Rows are points. Each copy is the shape, with its points in the same order, turned, moved and blurred by noise. Say if it was mirrored as well.

Shape (8 x 3):
[[-14   2 -26]
 [-15  17 -46]
 [ -2  -6   0]
 [ 16 -25  -4]
 [ 13 -14  21]
 [-32   8 -13]
 [ 25  28 -41]
 [-13  45 -25]]
Copy 1:
[[-32  -1  -4]
 [-46  17 -16]
 [ -6 -14  -1]
 [ -5 -38 -15]
 [ 18 -28   0]
 [-27   9  16]
 [-20  17 -49]
 [-20  40 -12]]
Copy 1 is: only turned
Copy 2:
[[ 35   1   3]
 [ 51 -16  20]
 [  6   8   8]
 [  1  31   9]
 [-22  20   5]
 [ 25 -21  -6]
 [ 38   1  60]
 [ 23 -41  30]]
Copy 2 is: mirrored
Copy 3 (8 x 3):
[[-14 -18 -28]
 [-30 -14 -45]
 [  3 -10 -12]
 [ 31  -7 -22]
 [ 25  -2   6]
 [-28 -24  -9]
 [-16  28 -52]
 [-49  11 -25]]
Copy 3 is: only turned
Copy 4, 8 rows:
[[-27  -3  -8]
 [-50   7  -5]
 [  3   5   3]
 [ 17  27 -18]
 [ 30  15   7]
 [-23 -21   7]
 [-39  41  15]
 [-45   5  33]]
Copy 4 is: only turned

Shape:
[[-36 -33   1  36]
 [ 35  33  33  10]
 [-29  10  -3 -37]
 [ -9  16 -23  -4]
 [-13   9 -38  38]
 [ 23 -45 -29  -6]
 [-32 -22 -19  20]
 [-42   0  30 -28]]
Copy 1, 8 rows:
[[-33   2  44  10]
 [ 30   6 -36  28]
 [ 28 -12  23 -36]
 [ 27 -24  26   4]
 [  6 -33  43  34]
 [-32 -54  -1  -7]
 [-18 -15  50   1]
 [ 13  23  23 -42]]
Copy 1 is: mirrored
Copy 2:
[[-41  36 -30  15]
 [ 56   7  -5  -2]
 [-17   5  46  22]
 [-13   0  19 -14]
 [-27  13  -9 -39]
 [-32 -43 -24  11]
 [-45  18 -10   5]
 [ -9  31  34  47]]
Copy 2 is: only turned
Copy 3, 8 rows:
[[-31 -27  52 -14]
 [ 39   2  -1  33]
 [-44  12 -19   7]
 [-23  32  15   9]
 [-18  32  60   8]
 [  0  18  13 -57]
 [-36  -2  46 -17]
 [-44 -25 -17  17]]
Copy 3 is: mirrored
Copy 4 (8 x 4):
[[-31 -13  -9  51]
 [ 48  35  21   1]
 [-38  12  28 -27]
 [-17  41  11  -8]
 [-24  53 -18  30]
 [ -4   5 -49 -14]
 [-32   9  -9  27]
 [-23 -18  45 -11]]
Copy 4 is: only turned

Shape, 13 rows:
[[-40  10 -31  31  -8   9  -7  26]
 [-20   4  13   2   0  22  27  23]
 [ 31 -35   7 -23   8 -39 -15   2]
 [-22  19 -27  25 -41  21 -13  11]
 [  9 -30  12 -10  27 -24  19  18]
 [ 20  25  -8   4  10  -6 -31   7]
 [ -8  11 -23  47  -4  17   8  -7]
 [-25  -1  -7  18  -3 -12  21  21]
 [ -7 -11 -23  19  18  29  -2  28]
 [  3 -22 -17 -25  22 -17  40   5]
 [ 41 -47   1   1 -27 -24 -15 -11]
 [ 24 -28  -7 -36   6 -18  -4  -4]
 [ -1 -47  14 -22  22 -20  -1 -26]]
Copy 1:
[[-38  13 -17  16   6   2 -14  41]
 [-21 -11  26   1 -14  -1  17  19]
 [ 21 -18  -6 -15  27 -16 -16 -47]
 [-29  11 -36  15  -3  30   5  29]
 [  6 -26  26   1  12 -36 -13 -22]
 [  5  20 -27 -33  -6  -9 -12   0]
 [-26  21 -22  32 -28 -10   6  15]
 [-23  -6   7  17  13 -20  12  22]
 [-25  -9   4  10 -26 -10 -35  20]
 [-28 -25  20  -8   7 -35   5 -31]
 [ 29 -35 -36  10  19   5  -6 -46]
 [ -1 -22  -4 -20   9  -4  -8 -46]
 [  7  -2  27  16  24  -6  -8 -60]]
Copy 1 is: mirrored
Copy 2, 13 rows:
[[-19   0  43  -4 -41   9  18  20]
 [-24  18  -2  -4 -11 -16  31  15]
 [  1 -33 -19   2  26 -17 -44  36]
 [ -4   8  47 -24 -30  14  11  -7]
 [ -9  -3 -28  13  16 -12  -7  50]
 [ 14   4  27  16  -1 -26 -24   1]
 [ 12  15  23  11 -11  27  22   2]
 [ -6  -7   0  -3 -27   4  23  30]
 [-20  35  29   6  -4   1   6  37]
 [ -6 -23  -5  14  28 -15  24  51]
 [ 13 -17 -13 -23  34  21 -42  24]
 [ -2 -24  -4  -3  41 -21 -26  29]
 [-28 -26 -21  19  38   5 -23  22]]
Copy 2 is: mirrored

Shape (14 x 9):
[[ 11  -6  -8  -9  24  -1  -6 -14  -9]
 [ 12  12   1  22 -15 -13   4   9  15]
 [ -8   3   5  23 -21   9  -5 -25  -9]
 [-37   2   0  17  18 -13  -2 -17 -30]
 [ -2  15 -11  23   8   1  11 -30  -7]
 [  6  -6  -5  -9 -34  -8  -2   8  35]
 [ 28  34  13 -15  51 -10 -21  -3  27]
 [-11   6 -11   9  -3   6   7  11 -18]
 [ -9  -4   1  16 -28   8  36  10  37]
 [ -8   9   9  10  14  21  18   6 -19]
 [  5   7  -2 -25 -34 -21 -10  11  25]
 [  6  -8   8  22  -7 -39  13  18   3]
 [ 14  16   3  -4 -28 -32  21   0  20]
 [ -2   0  25   6   8  19   5 -18 -17]]
Copy 1 (14 x 9):
[[  7  -3   7  -8  16  15  -3   9 -22]
 [ -6  13  40   2  -9 -12  11   3  13]
 [ 14  20  24  10 -15  32  16  -9   5]
 [ 12   9  -8  -2   2  11  18 -42 -15]
 [  7  15  18 -17   7  27   7 -16  12]
 [-14  19  32   4 -39  -8  -3  29  -6]
 [ 34   5   8 -19  34 -27 -30  28   3]
 [-15  11   3  14   2   9  22  -7  -3]
 [-23   1  24  -7 -49  -1  14  13  28]
 [  2  -9  -7   6   8  14  28  -1  14]
 [ -8  33  30   4 -29 -18   5  32 -23]
 [ -8  -8  44   0 -11 -28  19 -13  -9]
 [ -5  22  45 -22 -21 -17  23  18  -3]
 [ 25  -6   4   6  -2  25  23   3   4]]
Copy 1 is: mirrored
Copy 2:
[[-11  -7  -6   5  26   3  17  -8   4]
 [ -3 -35  -1  -3 -29  -1   3  -2 -16]
 [ 17 -22  -4  -5  -8  31  31  10 -22]
 [-14 -12 -29  -2  18  41  14  27 -23]
 [-11 -16 -11  22  -3  26  34   1  -5]
 [ 17 -14  -4 -22 -25 -10 -11 -26 -11]
 [-60  -1  22  -9   9  -8  15  -4  27]
 [ 11 -10 -16  15  -1   2   0  20 -18]
 [  7 -20  10  10 -42   7 -18 -23 -38]
 [ -6  -4  13  23  11   8   4  23 -25]
 [ 10  -6 -13 -38 -20 -22   0 -24 -14]
 [-17 -51 -16  -7  -6  -8 -13  -1 -28]
 [-16 -21 -12 -14 -27 -17  11 -25 -37]
 [ -2  -8  17   4  14  19  19  18 -27]]
Copy 2 is: mirrored
Copy 3, 14 rows:
[[ -5   2   3  14 -11 -20   2   0 -17]
 [  4  -9 -10  12  13  13 -15 -10  23]
 [-20  -5  21 -14  -8  17  -8 -11  13]
 [  3   5  18 -31 -23 -24 -30  -1   2]
 [-10   5  12  -6 -12 -16   1 -23  21]
 [-14 -14 -24   6  24  24   3  22  15]
 [  9   9 -18  22  41 -34   2 -29 -32]
 [ 15   4  -3 -10 -21   9  -7   1   8]
 [  3  13  -5   2  21  25   6  22  50]
 [ 19  30  12  -4 -15   5  -4  -6   3]
 [-19 -13 -42   2  21  22 -10  17   0]
 [ 10  -8  -9  20   7   1 -42  11  25]
 [-20   4 -36  16  16   9 -21   1  29]
 [ -8  27  27  -1  -6   6  -9  -6  -8]]
Copy 3 is: mirrored
Copy 4:
[[  8 -23   0  11  12  -1 -19 -13  16]
 [  6  19  -4   0 -29  10 -10  19  16]
 [  4  -4 -17  -2 -33  -8 -32   4  -9]
 [ 15   4 -23 -23  15 -24 -24 -19 -10]
 [ 13   2 -21  -9 -16  -2 -30 -21  11]
 [  3   7  -4  28 -31 -17  10  29  20]
 [-31  -3   6   0  33  17 -11  -4  59]
 [ 13  -5  -5  -8 -11  -1  -1  -6 -11]
 [ 13  25  14   0 -58 -19   7  10  19]
 [  8  -4  19 -14 -10   2  -6 -24  -8]
 [-11  16 -12  39 -15  -9   8  31  11]
 [ 31  32   2  -6  -2  -3 -10  28  12]
 [  7  42 -12  22 -20  -3  -1  18  24]
 [ -1  -5  18   0 -10 -12 -36 -20  -3]]
Copy 4 is: mirrored

Shape:
[[ -3 -24  37 -30  16  10  -3   5  13  -8 -13  12]
 [  0   3  32   3  23  13 -36   0  -8 -11  18 -12]
 [-36   8   7 -24   4 -10  10 -10  14 -11   1   9]
 [-25 -40  10 -36  -4  17   0 -19  -7  -3  -5  13]
 [ 16  11  22  -3   9  27 -30  -9 -22 -42  18 -17]
 [-26 -16  18 -10  14  13 -36 -17   1  -8 -15  26]
 [ 14 -42 -14  28 -16   0  28  -3  29  -6  24 -17]
 [ 12   7 -36 -13  -8 -23  -5  -7  20   4   6   4]
 [-15   3  24  -4 -10  38 -20  12   5 -15  -5   5]
 [ 15  10 -22  -9 -13  -7  26  -9  15  33  20  11]
 [-14 -17 -15  -7   2  -2  10  12   4  11  30   9]
 [ 19 -11  -6  29 -30 -25  25 -13   0  14  21 -12]
 [-13 -13  20  -6  14  21 -23  14 -23 -16 -21 -23]
 [ -2   7 -17 -10  10 -13  17  -1  -5  -6  -2  43]
 [ 15 -31  -2   7 -46 -24  14  20  15   1  35  -5]]
Copy 1:
[[-10   4  24  17 -15 -33  14   9  -6  22 -19   7]
 [  2  23  -8   5  11 -19 -12   2 -10  22  12 -24]
 [ -3  -8  41  -4   8  -7 -17   5 -11   0  -6  27]
 [-33 -30  15  22   0  -6   8   1 -12  21 -21  17]
 [-29  17 -14 -16  -1 -15  -8   8  -4  15  35 -27]
 [-22   7   7  37  -5 -11 -25  -3 -10  10 -14   6]
 [ 27 -40   6   7   7  10  23  44  38  12  18   9]
 [ 12 -23   7  -3  11 -10   0   2  21 -44   5  14]
 [-19  21 -11   0  -2 -12 -12  31  -8  17 -12  14]
 [ 27 -27  -4 -20  11  -5  13 -10  28 -17  -1  40]
 [ 11 -12   8   8  30   6  21   5   6  -1   5  26]
 [ 46 -45 -11 -14  -6  12   8  14  11  -2  24  14]
 [-15  16   1   2  -6   4   4  19 -25  12 -16 -28]
 [  0   2  19  10 -13   9   8 -17   6 -24  11  39]
 [ 35 -43 -11   4  12 -11  29  43  -3  -7  27  26]]
Copy 1 is: mirrored
Copy 2, 15 rows:
[[-23  13   9 -22   4 -12  -6 -33   7   7  -4  28]
 [ -2  29 -13 -11  -6  -6 -11 -28  13  -7  43   7]
 [-14  -1 -10   3 -12   3 -30  -4 -14  -6  -9  37]
 [-29  -9  10 -13 -17  -9 -13 -37 -25  28   6  38]
 [-18  38  -2 -14  -6  14 -13 -21 -11 -13  56  -8]
 [-26  -8 -31 -24  -1 -13  -7 -23  -5  11  22  27]
 [-18  -5   0  40 -35  33  -1 -45   6  20 -17 -24]
 [ -4 -22   3  14 -20  43   8  12   6   4   7  19]
 [-31  13 -10  -8  18  -9 -31 -14   2  21  25   0]
 [ -7  -6  13  48 -24  16  15  13   3  22  -4  16]
 [-12 -25   9  34 -24   0 -10 -19   3   5   8  11]
 [  1   5  -2  32 -57  13   7   0   2  18 -12 -23]
 [  7   9   8 -32   7  -6 -27 -33 -15  12  30  -8]
 [-20 -26   3   9 -13  -4  10  10 -17 -19   2  19]
 [-25  -9  23  24 -57  18 -15 -10  32  18  -7 -18]]
Copy 2 is: mirrored
Copy 3, 15 rows:
[[ 23  10  20  12   8   0 -18  18   1   3 -16   1]
 [  2 -21  -3  12 -21  20 -23  20  13 -12  -5 -26]
 [ 10  -4 -20 -27  31   2  -5  12 -12   8 -22  -4]
 [ 40  14   2  -9  -2  20   8  14  -4  25 -12   8]
 [  3  -1 -10  -4 -23  25 -24  34  21 -45  -3 -21]
 [  2  -4   4  16 -10  29   4  27 -16  13 -32  -3]
 [ -8  11  -4 -18  17  38 -28 -39   1   3  47  22]
 [ -3  21 -40   5   7   6  -3 -33 -19 -11   5   7]
 [-12  21  11  -8 -12  14 -11  38   6   2  -5 -24]
 [ -4  18 -45   0   8  -9  -4 -27   9  17  19  13]
 [  8   2 -25   6  24  11   1 -14  -3  20  30 -14]
 [-21  -6 -20 -14 -11   1  -9 -34  -2  -2  44  28]
 [ 12  -7  33   2 -15  13   3  11  15 -24  -8 -32]
 [  0   7 -22  23  31  -1  20   2  -9  -3   0  22]
 [ -7  16 -12 -12  -1   5 -19 -20 -37   5  60   7]]
Copy 3 is: mirrored

Shape, 16 rows:
[[-14 -14 -16 -44  -6 -13 -12   2   2 -32   4   7]
 [ -5   0 -16  42 -17 -41 -42   3 -26  60   7   4]
 [ 24  -9 -13  42 -15 -15 -17 -29 -14  41  11   5]
 [ 14  41 -10   9   2  18  12   5   6  15  24  -8]
 [ -4  -8 -57 -21  24  23  29  -9 -19 -19  15   8]
 [ -4 -32 -31 -37 -22  10   9  -4  -1 -21  27  38]
 [ 26  -1  25   6  27 -15   8  22 -14  11  17  -3]
 [ 13  13  18  10   9  27  -6  16 -15 -13 -12 -11]
 [-12  -9   6  20  -2  -2  21   2 -21 -11   2   7]
 [-26 -12  -7 -37   9  24   4 -10 -14  -3  22  27]
 [  2  23 -10  -2  -5  -2  36  -4 -17  16  -2   8]
 [ -1  20  22  10  13 -21 -18 -22 -10  -7  16  -3]
 [  1   2   1  15 -10   1  12  10 -34  -7  35 -19]
 [-48 -36 -24 -34   7  10   7   0  43 -40  16  17]
 [  8  13  14   6  10  -8   5  11   0 -33   1   5]
 [-10 -23 -18 -42  -1  20  33 -13   2 -15   7 -17]]
Copy 1 (16 x 12):
[[-16 -32  17 -11   2   8 -27 -25 -18  26  -6  19]
 [ 43  36 -43  11 -25   9 -55  -1  23  10   0 -16]
 [ 21  56 -37  19 -19  -4  -8   2   0  17 -12 -10]
 [ 17  -1   6  17 -26 -12  32  -1   8 -10 -17  -4]
 [  1 -19   7   5   0  16   6  -4 -40  -9 -59  40]
 [-29 -18  10   1 -27  19 -11 -10 -34  40 -22  41]
 [ -4  12  -3  -9 -28 -14 -12  -7 -20 -38   4 -23]
 [-14  21  32  -1  -1   8   6  -4  11 -28  -2  -9]
 [-17   8  10  32  -8  14 -17   4 -17 -17  -2   4]
 [-29 -31  20  -1 -16  19 -14   6 -22  18 -43  -2]
 [ -8 -12 -13  39 -23   6  11 -18  -1 -13 -18  -3]
 [  7   5   8  20   3 -26 -23 -10  -9   5  -3 -33]
 [ 17   7  20  22 -24  24   0  -3 -28 -11   6 -13]
 [-34 -54  17  -7  18  -4 -21  27 -27  29  -7  47]
 [-15  -3  27  11  -4 -16 -10 -17 -11 -20   5   0]
 [-26 -32  -7  -6   5  29  18  -5 -36  11 -11  12]]
Copy 1 is: mirrored
Copy 2:
[[ -8  29 -16  -1  -5 -13  12  17  -8  46  -4   9]
 [ 25 -47  43  -5 -52  44  -2 -17 -15  21   2   8]
 [ 36 -19  44 -16 -27  26   6  -7  -6 -14  14  16]
 [-11 -19  24  -9  17  -5 -36   5   8 -12   4 -16]
 [-22  16 -31 -11  29  27  11  35   0  -8  12   8]
 [-24  44   6  -9  14   8  28  26  -1  21 -18  32]
 [-10 -17  15  30 -27 -22  -8  13  -6  -8  31  -1]
 [  8   4   7  33   0 -13  -3  -1   1  -7  10 -41]
 [-13  10  -2  18 -11   3   9 -22  -3  -5  13  -2]
 [-29   2  -1   1  26  -5  37  15 -21  17 -15   6]
 [ -8  -7  13   7  24  11 -11 -15   9   5  24  10]
 [  6  -6  17 -10 -18 -27  -3 -12 -34   7  23 -14]
 [-25   5  16  -5 -23   5   9  -2  10  -3  26 -21]
 [-28  34 -49 -15   3 -22  16   7  -8  20 -53  23]
 [ -7  22  -2  21  -8 -25 -22  -3 -15   3  13 -11]
 [-18  15 -27 -10  26 -19  29  12  29  12   4   9]]
Copy 2 is: only turned

Shape (18 x 12):
[[ 14  12 -18 -14 -27  26  -2  23 -16 -11  -8 -34]
 [ 14  -9  11  -7   8   3  -1  10 -18   7  18 -27]
 [  5  -3   8   0  -1 -30  17   3   2 -28  18  39]
 [ -2  43   4 -24  -8  11 -25  24 -27 -22  -4 -24]
 [ 16  -3 -20 -16   2  51 -18  30 -20   8   8 -19]
 [ 15 -10 -28  -1 -47   1  38 -51  27  -2  11  30]
 [-26 -11 -23  13 -23  -3  13 -27  48 -10  22   5]
 [  6   9  13  10  25  -2 -31  -2   1 -13  -4  20]
 [-13 -14  -3  -1   6 -19 -21  31   7 -12 -39  24]
 [-10 -18 -55 -20  -3 -12  15 -31  21 -14  14  12]
 [ 10   5 -20  24  -7 -15 -12  18   9   5 -17  12]
 [ -8  29  14 -11  29  22  10  11 -23 -16 -30 -34]
 [-17  11 -32 -28 -21  14  22 -41  38  16 -23   4]
 [ 12  23   4 -46   3  16 -19  20   9  14 -19 -37]
 [-12  17   4 -20 -13  33 -15  35 -33  12  -1  -4]
 [-20  -2 -15   9  15 -36   6   1   6  16   9  14]
 [-15  -4 -14   6   4 -32 -22 -36  -1   8 -26  10]
 [-20 -29  16   1   2 -19 -29  22 -11 -12 -18   2]]
Copy 1:
[[ 16 -36  -2  41 -17  18  -1  19 -11  -1  -3   5]
 [ 17  -4  10   9  23   3 -13   8 -18 -15   0  11]
 [ 18  33  -8 -22  -3  -9  27 -13   8  -5  -8 -37]
 [ 43 -19 -26  43  -3  27 -11 -13 -11  20 -16 -12]
 [ 13 -36  22  37 -21   0 -23   3 -35  -1  11   9]
 [-33 -24  -3 -48 -23  14  59  28  -6 -25 -22 -27]
 [-47  -8  -8   0  -1  -3  37 -13 -10 -41 -21 -30]
 [ -4  22 -19   0   7   0   2 -21 -25  32  -1 -10]
 [-15  28 -25  12 -26  -7  -3 -20  15  24  13   9]
 [-14 -22  -7 -15 -16 -24  60 -18 -12 -28 -25   6]
 [-20  14  11  14  -4  15  28  -2   1  19  23  -1]
 [ 19  -1 -10  38   8  -3 -25  13  -5  30 -48   6]
 [-46 -18  -8 -13 -29  24  27   4  -3 -16 -54   6]
 [ 13  -2 -15  35 -20  45 -22  -3 -25   1 -23  33]
 [ 19 -29  -3  24 -20  22 -40 -11   2   8  -1 -13]
 [ -9  19  18 -11  15   4  19 -27  20  -6  -9   5]
 [-27  -3 -31 -23  17  -3  19 -18  10  19 -12  19]
 [ -4  17 -34  13   3 -12 -15 -18  15  -2  26   5]]
Copy 1 is: mirrored
Copy 2, 18 rows:
[[  4  29  -6  13 -23 -23  14   1  -9  15 -48 -26]
 [ -6  14 -11   1  15  10  17  -6 -24  20 -20 -10]
 [ 26  16  10  18   8  16   8 -20  24  25  23  23]
 [ 22  18  -9  20   6  -6  -8  20  13  22 -34 -52]
 [ -8  44  -3   7   0 -28   8  30 -37  19 -34 -11]
 [-17  36  41  29 -41   2  41 -48  27 -11  23  16]
 [-40  17   5  45 -15  -2  -2 -33  31  -8  10  25]
 [ 13   3  14  16  12  13 -19  21  -1  -3  20   0]
 [ 24   1  -8   4 -23  -9 -42   1  -1  27  19  13]
 [-35  12  32  37 -21 -13  16 -18  24  36  18  18]
 [ 10  -2 -11  16 -31  -2   0  13   2   5   8  12]
 [  4  -9  -1 -16  23 -33 -13  -3   2   7 -22 -46]
 [-48  23  29  10 -43 -23  -1 -23  31  -5  21 -24]
 [-20  31  -3 -23 -18   3 -14  20  -3  19 -26 -45]
 [ 16  47 -22  17   1 -25  -2  10 -27  18 -11 -44]
 [-11 -12 -17  24  -2   6   4 -10  11  26  35  10]
 [-11 -29  18  28 -25  11 -18  -8  -6  17  32 -12]
 [ 17   0 -13  19  -7   9 -43 -11 -25  26   1   3]]
Copy 2 is: only turned

Shape:
[[ 25 -12  24  19 -17 -13   6  -1   1  -8  -8 -33]
 [ -6 -49   7  23  27   4   1  15  32 -20  -8  31]
 [ 22 -27  -3 -26 -13 -28  -5  -9 -15  -1 -16 -15]
 [-21  18  12 -19 -10 -10 -20  46  -6 -23 -15   1]
 [ 17 -10 -19  -7 -16  -6   3   0  33  -9  -1  20]
 [ 15  25  13 -11  39   4  -2  13   4   6  12  10]
 [  4 -21 -19  11  -8 -32 -18  15  21   5 -16   1]
 [  5  12  14 -19  -4  33  23  20 -13  13   4  -8]
 [ 13  -1   6  -8 -14   9 -19   1  13 -18 -18  20]
 [  8  -2  21 -19   2 -60 -34  -9   2  35 -15   0]
 [ 16 -30   4 -12  -7  16 -13   3  -8 -29 -17 -14]
 [  2  -6  17   3  -4   5 -10   9  -5  36   5 -30]
 [ -5   1   2  -5   8  -8   7 -22   6 -28 -26 -19]
 [  4  -3 -15  -5 -22  10  14   8  45 -18  14   2]
 [ 18  -9 -12 -25  31  -5   3 -17   4   4 -20 -37]
 [  1  26 -10  20 -21  12  -1  -5 -47 -11  33 -16]
 [  6  -9  16   0 -18   7 -18  -8 -26 -37  35   1]]
Copy 1:
[[ 47   5   3  -4  13  12   3   4 -10 -12   5 -33]
 [ 10  37  15  -7  15   3  23   7 -35  28  13  39]
 [ 28 -24 -18   8  -3   6 -10 -24  -9  10  18 -19]
 [-18  15 -34 -14  -9  -9 -19  26 -20   6  -9 -19]
 [ 16  23  -1  -1 -13  26 -25  -3   3  14  23  16]
 [  1   0 -18   8 -19   7  10  28 -11 -38   7  25]
 [  9   5   6 -24  14   9 -28  -5 -15   5  31   4]
 [ -3  11 -21  32  -4  16   0   4   0 -28 -34  -2]
 [ -1  25 -14   8  -8  18   4  10   3  14  24  -9]
 [ 12 -29 -37 -40   1  -7   0 -18   7 -19  39  -2]
 [ 11  11  -4  30  -5   3   3  -5 -26  17  15 -27]
 [  6   0   1  -1  15  -5   0 -18   1 -42  -7 -16]
 [ 17  -1   0 -10 -31  28  15  -2 -28   8   4 -20]
 [ 22  45  11   3 -24  19 -27   0   4   4  -1  10]
 [ 19 -15  -6  13 -26  27   1 -27 -44 -25  18  -6]
 [  1 -25  26  22 -12   5 -12  32  25 -16 -22 -33]
 [ 17  -2  13  25 -22 -25   7  27  16  16  -1 -26]]
Copy 1 is: mirrored
Copy 2, 17 rows:
[[-19  10  42  10  30 -22  -3  -7  -1  -8  10   0]
 [ 18   9  -2  25  -5   0  -2 -15   2  52  38  25]
 [ -3   1  23  20  19 -26  23 -33  -5   8 -26 -20]
 [ 25  17   3 -23  -8 -26   2  15 -35   6   4 -32]
 [  2  -2   8   1 -13 -24   7  -6  14  24 -17  25]
 [  6   8 -23 -21  -1  -2 -17 -16  27  -4  14 -23]
 [ -2  25   9  25 -17 -31  24 -11  -5  10   1   9]
 [-23  -3   6 -46  16  10  -1  -9  -4  11   3 -21]
 [ 23  14  22  -9   3 -11   7   5  12  28 -11  -2]
 [ 21  45  12  23  -8 -18  13 -50  -4 -28 -23 -17]
 [ -1   5  25   8  31 -15  10   2  -1  42  -2 -24]
 [-38  38  13  -5   9   5   2 -18  -7  -7   2 -19]
 [ 14  -3   0  17  39  -8   9   8  -3  -1 -11   2]
 [-17  -3   3  -9  -7 -20 -12  13  -3  29 -16  32]
 [-15   8 -21  14  48 -20  17 -20  12   3 -14 -13]
 [-32 -20  31   0  -9  15  -2  31  10 -18  -4 -45]
 [ -2 -12  39  17   0   6 -28  14   1  22 -12 -39]]
Copy 2 is: only turned
Copy 3:
[[ 22   0  -4  33 -33   4 -12   9 -17  -3  12  -8]
 [-19  16  14 -19  24   4  18  -9 -25 -23  39 -16]
 [  2  12  -9  -1 -54 -14   9 -14   9  -8  -8  -9]
 [-33  33 -39  16   7 -20   4  33 -16   8 -18 -12]
 [ -7   2   3   8   9 -15   3 -26  -2 -35 -12  -2]
 [ -1  12 -33 -27  12  21  -1  25   3 -22 -15  17]
 [  9   1  -8   6   9 -41  27  -8  -3  -9   7 -11]
 [ -7  31  -7  -4   0  19 -33  24  27  -5 -18 -10]
 [-18  19 -11  10   4  12   9 -21 -15  -7 -19  -1]
 [ 21   9 -57 -18 -25 -35  20 -18   6  12   5  24]
 [-18  13   3   7 -28  17  16   0  -9  -5 -12 -35]
 [ 16  -5 -23   3  -6   2 -10  13  25  22   3 -15]
 [ -7  -2   6  -8 -27 -10  -8   6 -36  -2 -16  -1]
 [-20  -8   5  17  19 -11 -25 -14  -2 -38 -11  -9]
 [ 15 -14  -9 -44 -36  -5  -7   8  -9 -10 -26 -23]
 [-24 -18   3  36 -21  17  -4  46  25   4 -17  28]
 [-46  -6 -13  31 -25  30   5  12   5 -15  10   5]]
Copy 3 is: mirrored
